Each row is a point. The last column is the point's height on a tilted bowl or saddle (a function of degree 2), plus a little noise. Count its main directions that bend up, bend down and stay straight.

Points, 10 rows:
[[-13 -37  27]
 [  0  19   3]
 [-28   6 -20]
 [ 14  40  35]
 [ 60  27 -20]
 [ -4  21   3]
 [ 35 -18 -43]
 [  7 -11  -7]
 [-31 -46  53]
 [ 11 -29  -3]]
Directions: 1 up, 1 down, 0 straight

Points:
[[-20  13  18]
 [ 17   3  16]
 [-60 -34  45]
 [  0  14  16]
 [ 47  35  44]
 [ -2 -30  21]
 [  4 -32  23]
 [  5 -16  16]
 [ -2  35  28]]
Directions: 2 up, 0 down, 0 straight

Points, 18 rows:
[[ 28 -23  -5   0]
 [ 18 -18  60  22]
 [-14 -26  60  58]
 [-16   2  31  24]
 [ 45   3 -53  52]
 [ 17  -1  10   1]
 [  3 -16 -20  11]
 [-59  -9 -12 -48]
 [ -5 -12  -8   6]
 [-15   4   3   6]
 [ 26  14 -44  37]
 [ -2  58  32  21]
 [-16 -17  39  31]
 [ -7 -22  24  15]
 [-41  23  -2 -10]
 [-15 -48  34  23]
 [-10 -12 -10   5]
 [ -9 -22  25  16]]
Directions: 1 up, 1 down, 1 straight

Points (16 x 4):
[[ 26  -7 -55  26]
 [  0  11  26  20]
 [-30 -60 -34  48]
 [-26  44  15  37]
 [ 24   4 -12  21]
 [ 10 -18 -38  28]
 [-39  28  20  30]
 [ 42  -1 -41  24]
 [ 15  -2 -10  22]
 [-18  23  25  25]
 [ -5 -23 -10  26]
 [-49  15  34  25]
 [ 22 -24 -22  30]
 [-24  -4  15  21]
 [-42  -9  53  19]
 [-14  10  21  21]]
Directions: 1 up, 0 down, 2 straight

Points, 26 rows:
[[-40 -46 -51  16  28]
 [ 21  -8  19  -5   2]
 [-16   5  -8  22   4]
 [-50   6 -29  37  13]
 [ 31 -22   0  -6  -3]
 [ 36 -29   2 -18  -8]
 [ -5   8  22 -28  12]
 [ -6   7  18   4  -2]
 [ 24  23   2 -60  60]
 [-26  22 -14 -13  -8]
 [-17   2   6 -39  27]
 [ 14   0   8  13   7]
 [-16 -18 -30  -5   7]
 [-23  -6  22  39  18]
 [ 44  23 -10  24  48]
 [ 18   0 -16  45  41]
 [ 22   2 -12  31  27]
 [ 36 -15 -26  47  51]
 [  9 -37  18 -15 -11]
 [  4 -24  16 -15  -2]
 [-15   0 -10 -23  11]
 [-38 -12   0   5  12]
 [  5  -9 -29  11   6]
 [  9  44  16 -16  -2]
 [  2 -34  26  13  -7]
 [ 15  -4   0  16   9]]
Directions: 2 up, 1 down, 1 straight

Points (23 x 5):
[[ 12  -2  28   7  17]
 [-11  -3  -7 -24  12]
 [-11   2  12   2   3]
 [-38  17  20 -39  14]
 [-44 -34   1  41 -20]
 [ 10 -12  22  26  12]
 [ 60  -2 -35  29  27]
 [  6  -7  -2  16   5]
 [-11 -14 -25  56  23]
 [ 27  12  60  -9  60]
 [-14  -4  45 -33  33]
 [ -7  20 -20   2  11]
 [ 10  41  31 -21   4]
 [ -4 -38 -24 -11   9]
 [-22 -16 -27   9  14]
 [ -7  25 -13  26  17]
 [ -5   4 -24  -1  14]
 [  1 -26  19  28   0]
 [-17  33 -42  22  40]
 [ -5 -15  41  -4  19]
 [ 37  16  21 -35  17]
 [ 22  -1  10 -14  10]
 [ 16  13   3  19  12]]
Directions: 2 up, 1 down, 1 straight

Points (40 x 7):
[[ -8 -23  20  -2 -15  22   3]
 [ 10  19  10   0 -15   1 -25]
 [-13   3  32  25  -3  35 -52]
 [-34   1   8  -8  29  -2   4]
 [  8   7 -10  -2   0  17 -19]
 [ -7 -34   1 -18 -11   3  -1]
 [-20 -28  42 -25  -5 -14  35]
 [ 20   0  30  13 -13   6 -27]
 [ 28  14 -43  -1   9 -20  -6]
 [ 60  27   7  24 -21   6  -6]
 [  6   5 -26   8  -1 -11 -17]
 [ -9  -6 -23   4  -2   5 -32]
 [  8  11 -21  11 -33   5  -7]
 [-10  19  -4  -5  35 -23  -8]
 [ 46   9 -38 -25 -38   1  19]
 [-13  29  -6  12 -19  -3 -12]
 [-19 -37  -5  22 -26  -5 -11]
 [-26  -2   2   7  -6   1 -15]
 [  5   8  10   0   4  -3 -23]
 [ -1  -4  -6 -21  10  -5 -27]
 [-19 -22   1  -5  -4   5 -10]
 [ 21  13   3   0   8  10 -16]
 [ 22  41  12 -22 -13 -13 -47]
 [  7   9 -22 -17 -20  21  -4]
 [ -9  24  -1 -28   4 -35 -44]
 [-15   6 -20  -4  11   7 -21]
 [ 13   6  -8  -3  30   4  -9]
 [ 18  -3 -45 -29   0   7 -46]
 [ -2  25 -29 -17 -13 -17  -7]
 [  8 -11  -8 -10  -7   7 -19]
 [-13 -20  10  -4   3  18  -7]
 [-43 -13   9  13  22 -20  19]
 [ -6  19   3  45  -7   6 -60]
 [  6  29  21  19  10 -17 -36]
 [  2  -8   6   5   8   1 -17]
 [ -7   1  -3  12  25 -16  -6]
 [ -4  42  15  -4 -14   3 -32]
 [ 34   9   4 -21  11   8 -14]
 [  1 -11   2  20 -34  17 -30]
 [  6 -19  14 -20   8  26  11]]
Directions: 4 up, 2 down, 0 straight

Points:
[[-21   6 -17 -37   0   4  16]
 [-38  20  30 -50 -11   7 -19]
 [ 41  -1  28  18 -10 -16  -2]
 [-15   5  -2 -21 -24  18   7]
 [ -2 -12  -8 -34  28  -6  -3]
 [ -3  17 -25 -11   9   3  10]
 [ -2 -11  28 -14   2  -1  -5]
 [-25 -15  14 -28   9  -5  -8]
 [ 12   0 -22 -18   6   5   8]
 [-15 -28 -15  -5 -42 -17  26]
 [ -2   6  26  15  -8   8  -3]
 [ 11 -11 -47 -18  -4   5  15]
 [  2  20  23 -22  10  -3   0]
 [-34  26  10  -3  15  14  -8]
 [-11  12   1 -60  -7  17  31]
 [ 45  12  -4  11 -40 -31 -19]
 [-15   0  29 -12 -55 -50  10]
 [ -8 -13 -12 -40  43 -27 -11]
 [-30  -3 -22  -4  14  -8   2]
 [ -1  10  30  13  21 -16   6]
 [ 17   7   1   7  27 -26   4]
 [-22 -46 -25 -18 -49  32  60]
 [ 42  25   1   4  -7   3  -4]
 [-10   6  30  -8  -8  16  -8]
 [ 55 -13 -19  29  28  -5 -22]
 [ 45  20  16   5  -4 -19  -4]
 [ 15  -2 -26 -20  24  26  13]
 [  4  12   5 -17  43  -9  -2]
 [ 10  11  24 -21  10 -25   0]
 [ 27   4  12  -1   5  -9  -2]
 [  8 -29   8  13  -5   6   9]
 [ 11  -1   6  18  -9  42  12]
 [  8  -2 -42   9 -21  17   3]
 [-16 -18 -14 -13 -29  43  30]
 [-13  20  50  16  -8  -2 -12]
 [  2   2 -13  43   5  -5  11]
 [ 15 -54 -54 -15   4  14  22]
 [ -1 -48  -3 -37   5  25  23]
 [ 23  13  29 -29 -58 -17   2]
 [-16  -3 -15  39  -9  -7   6]
 [ 30   9 -11  38 -47 -29 -25]
 [-18  -1 -16  28  26  -5  11]
 [-43  15  20  -8  -5  -5 -26]
 [  6 -19 -14 -33 -17 -37  28]
 [ 32  36 -49  -8 -11 -11   0]]
Directions: 3 up, 2 down, 1 straight

Points:
[[-24   3 -12 -27 -28   6 -21  12  -7]
 [  0  11   6  18  13 -26  21  10  -1]
 [ 13   1  22  17 -18 -12  -6   2  -2]
 [  0  -5  18 -30 -17  -3  -5  -4 -10]
 [  3  21  -4  -1  37  -2   8  16  10]
 [ -3  20  22 -45  22  19  10 -23  38]
 [ 19  11  37 -16  11 -34 -28 -18  -7]
 [-12  11  13   6  12   9  -4  23   6]
 [ 19  15  21  -8   6 -25  19  -2  -3]
 [ 12 -22  13 -26  11 -27   5  -7 -20]
 [  6  -1 -24   9   3  23   5   3  -9]
 [ -7   7 -22 -50  13   6 -16  11  13]
 [ 13 -13 -20  -3 -43  -5   6   6   5]
 [ 21 -45 -22  -9  -8  13 -13  -5  35]
 [  8   6  -4  18   0  30 -17 -16   1]
 [  8  28  26  10  17  11 -18 -33  25]
 [  3 -32 -17  33  -5   8  -1  43  34]
 [ 13   4   9  -3 -13   4   2 -32  12]
 [-27  -7  -1 -16   5 -20  13  -9   0]
 [-32  -3   7 -11  10 -23  30  -9  11]
 [-43  -3   5 -26 -46 -32   3  -5 -27]
 [ 10 -14  -1  60  -2 -27  -8   3  17]
 [ -3  18   4   9 -11  13  12  16   0]
 [  3 -51  12 -20 -25  28  13  -9  37]
 [  9   6 -11 -25 -46 -31  10   9 -28]
 [-30  19   3  11  11  -2 -11 -12  13]
 [ 32   8  -4 -23   2  -1   1 -13   9]
 [-51   9 -18  29   9  11   4   4  20]
 [  9  43  -5   4  23  -5  -3 -11  12]
 [  5  -3 -29   0  -8  10  12  35  10]
 [-26  12  -5  12  13  29   3 -25  -1]
 [  7   0  13  26  -9  18  10  15  -1]
 [-10  22  -7 -33   4 -13  21 -17   6]
 [-13   0  22 -15  -6  -3   3  30  -3]
 [  2   6 -29 -16  10 -32 -21  45 -10]
 [  4 -16 -32   7 -35   1 -31  -3   9]
 [ -8   7  18  28   5  -5   2  14  -5]
 [-23 -16  18 -27  26   0   3  11   9]
 [ -6 -22   3 -11 -22  -8 -15   9  -6]
 [  6  -8 -14 -18   4  13  27 -19   8]
 [-30 -22  -4   8  -9   4  10 -42  26]
 [-28  20  16 -38  -6 -37 -12 -17 -11]
 [-30  -1   9  10 -16 -30  -9   4  -7]
 [ 23  10   0  -1 -17 -36  19  10  -6]
 [-14 -36  34  12  -1  38  -7 -16 -10]
 [-23  39  11  -4  38  18   0   3  34]
 [ 40  -4   8   3 -34   6   4 -16  36]
 [  3 -19 -34 -14   1 -17  -2  -1 -11]
 [ -2   3  18  -7  31  14  54   2  16]
 [ 33 -18 -24 -18  37 -11 -17  16   7]
 [  0  -3   7  -9 -26  10   6   9   0]
 [ 16 -25  30 -40  -7  -1 -11   1  -5]
 [ 27 -21  -9  21   0  29   0  -2  11]
 [  9  -7 -40   5   6  40 -11  -6  -9]
 [ -8 -25  16  12 -16 -16 -13  -6  -8]
 [-37 -10 -31  -5 -30  -2  14   5   1]
 [ 11 -31 -30  -3  15   9  -9 -14  11]
 [ 24  -4   7 -16   1 -15  23  -6   0]
 [ 39   0   1  -1 -15  -1  16   5  18]
 [-15  -3   1  36  -6 -31   1 -20  16]
 [ 26 -26 -22 -15   7 -30 -14  20 -12]
 [-23  -7  -9   7  22  -5   7  -6   5]
 [-12  23  -3   7   7  -8 -29   9   7]
 [ -8  -3  -9  18  -2 -15  -7 -36  14]
 [  7  -8  -2  15  13  13   8  18  -2]
 [ 17   1 -24 -12  -8   4   9  16  -2]
 [-14 -14  13  -3 -18  15 -54 -21  36]
 [ -5 -11  13  -6  11   5   7  -7  -6]
 [ 16  -4  -1  -8  39   4  22  31  17]
 [ 24 -43   0  15 -11 -13 -20   1  16]
 [ -1  27 -15  15  -8  14 -38  30  18]
 [-44  -4  -6 -26  43  15 -16  -1  60]
 [-43  20  17  -7  -6  10  15  16  15]
 [-18 -11  13   6 -33  15   9  -6  -1]
 [  5  20 -16  10  14 -23  38  -2   7]]
Directions: 5 up, 2 down, 1 straight

Points (72 x 9):
[[ 26  -5  -3 -16  -6   5 -27 -13  -4]
 [ -1 -18  11  -2  17   0   4   8  -2]
 [  3  11  -2  -1   0  -4  -8 -24  -6]
 [ -5 -26   8  -4 -22  46 -23  16  -3]
 [-16  -6  12  20 -12  -6  13   7   3]
 [-20 -12  -8  -4  -1   9 -21   0  -3]
 [-22  28   5  38  -1 -11 -28  -3 -11]
 [  3   9   7  25  25  27 -15  -1  12]
 [  9   4  11  10   0   3 -14  -7   2]
 [ 11   7  26  15 -14  30 -36  10   7]
 [-10   9 -10  12  27   3  10 -23  -9]
 [  8  23   7 -24 -10  10  -2   4   5]
 [-44 -10  33   7  10 -25 -24  -1 -12]
 [  6  23   2  13   3  15 -19  26  -1]
 [-35  22   7   9  23 -17  -7 -10 -16]
 [  9 -34  20  14  -8  19  40   1 -19]
 [ 25  13   1  12   9  32  25  -9   7]
 [-24 -12  14   1 -21  -9  15 -11  -1]
 [ -5 -13   3 -16   2  52  -5 -11   8]
 [ 19 -12  29 -19  16   9  11  -2  -5]
 [ 10 -21  -2   6  26 -29 -38   8   1]
 [  6 -12 -47  28  -3  10 -39   3 -12]
 [ -8 -20  -2  -4  37  19  11  -2 -15]
 [  4   9   4 -17  25 -22 -12 -10  -1]
 [-16  10 -43 -14  -6  21 -15   2  -9]
 [ -4   8  17  15  15   3 -24   6  -2]
 [ 13  -9  29   4  13   3 -10   9  -4]
 [-28 -16 -19  -7   5   4  16  15  -2]
 [ 11  24  -6  -8 -34 -23  -5 -15 -21]
 [ 19  -4 -16  18 -60 -22 -17  56 -60]
 [-12  12 -13 -12  -7   1  19   2  -2]
 [ 13   7  -1   2 -24 -12  12 -18  -8]
 [ 12  -8 -15  -5 -28  13   6 -26 -16]
 [  4  -5 -27   1 -35  14 -11 -12 -16]
 [-12   4 -15  -3 -14   8   2 -30 -12]
 [-28  27   5   9   2   4 -20  17  -3]
 [ -5 -10 -30  -8  -7  39   0  10  -2]
 [-13   3 -15  10  12 -10  21  20  -4]
 [ 32 -40 -14  26   8  26  14  -8  -4]
 [-20  -5 -25 -23 -40   0 -36  10 -14]
 [  6 -16  17  -6  12 -21   7  -4   6]
 [  0  18 -18 -34  -8 -12  27 -10  -8]
 [ -2  -2  10  -2  -3  -4 -43  -7 -11]
 [ 57  -6   9  -1   6 -19  -6  16   4]
 [-14   0   1 -19   2  25  26 -14  -1]
 [ 16 -35 -20 -10  15   6  10  19 -12]
 [-14  19  -8   5  -1  -8  12 -10  -6]
 [ -5  -3 -20  18  25 -18 -19  -3   1]
 [ 15  18 -11 -24  -9 -17   1  -7  -2]
 [ 41   7   1  10  -8  19  -4  12   3]
 [  5 -18 -26  21  55   3  20  16 -15]
 [-11  14  19  12 -28   6   8   6   0]
 [-18  -6  10  17 -12  -5 -13  12   0]
 [ -5  30 -25  -4  -6 -19 -11   5 -15]
 [ 44   1   1  40 -19  -1 -15 -10  14]
 [ 17 -53 -32  -3  13 -11   6   5  -3]
 [-21   4  15 -12   0 -13 -31   3  -3]
 [-19 -14  18  35 -25 -12  -9  -9   1]
 [ -3 -18  27   5 -38  16 -27  -1 -14]
 [ 14   9   7  12 -12  -1 -27  14  -6]
 [  8   7 -17  24  18  36  20 -19   9]
 [ 29 -21  -1 -60 -19 -15   7  38  11]
 [-13   9 -21 -36  -3  13  13 -12   0]
 [-18  -9  11  -2  -6 -15 -15 -33 -11]
 [  5   4 -17 -11   0  20  32 -11 -10]
 [ 16  -4   5  19  23 -19 -33  15  -3]
 [ -5 -15  17   8 -32 -39  19   7   3]
 [ -3  36 -14  23   3  22 -17 -23  -1]
 [ 15 -35  10  -8 -11  -1  11  -1  -8]
 [ 15 -21 -17  -8 -17  12 -28  16 -14]
 [-17  36 -12   3 -32   6 -13  22 -13]
 [  1  18 -10 -27   1  21  -1  11  10]]
Directions: 2 up, 5 down, 1 straight
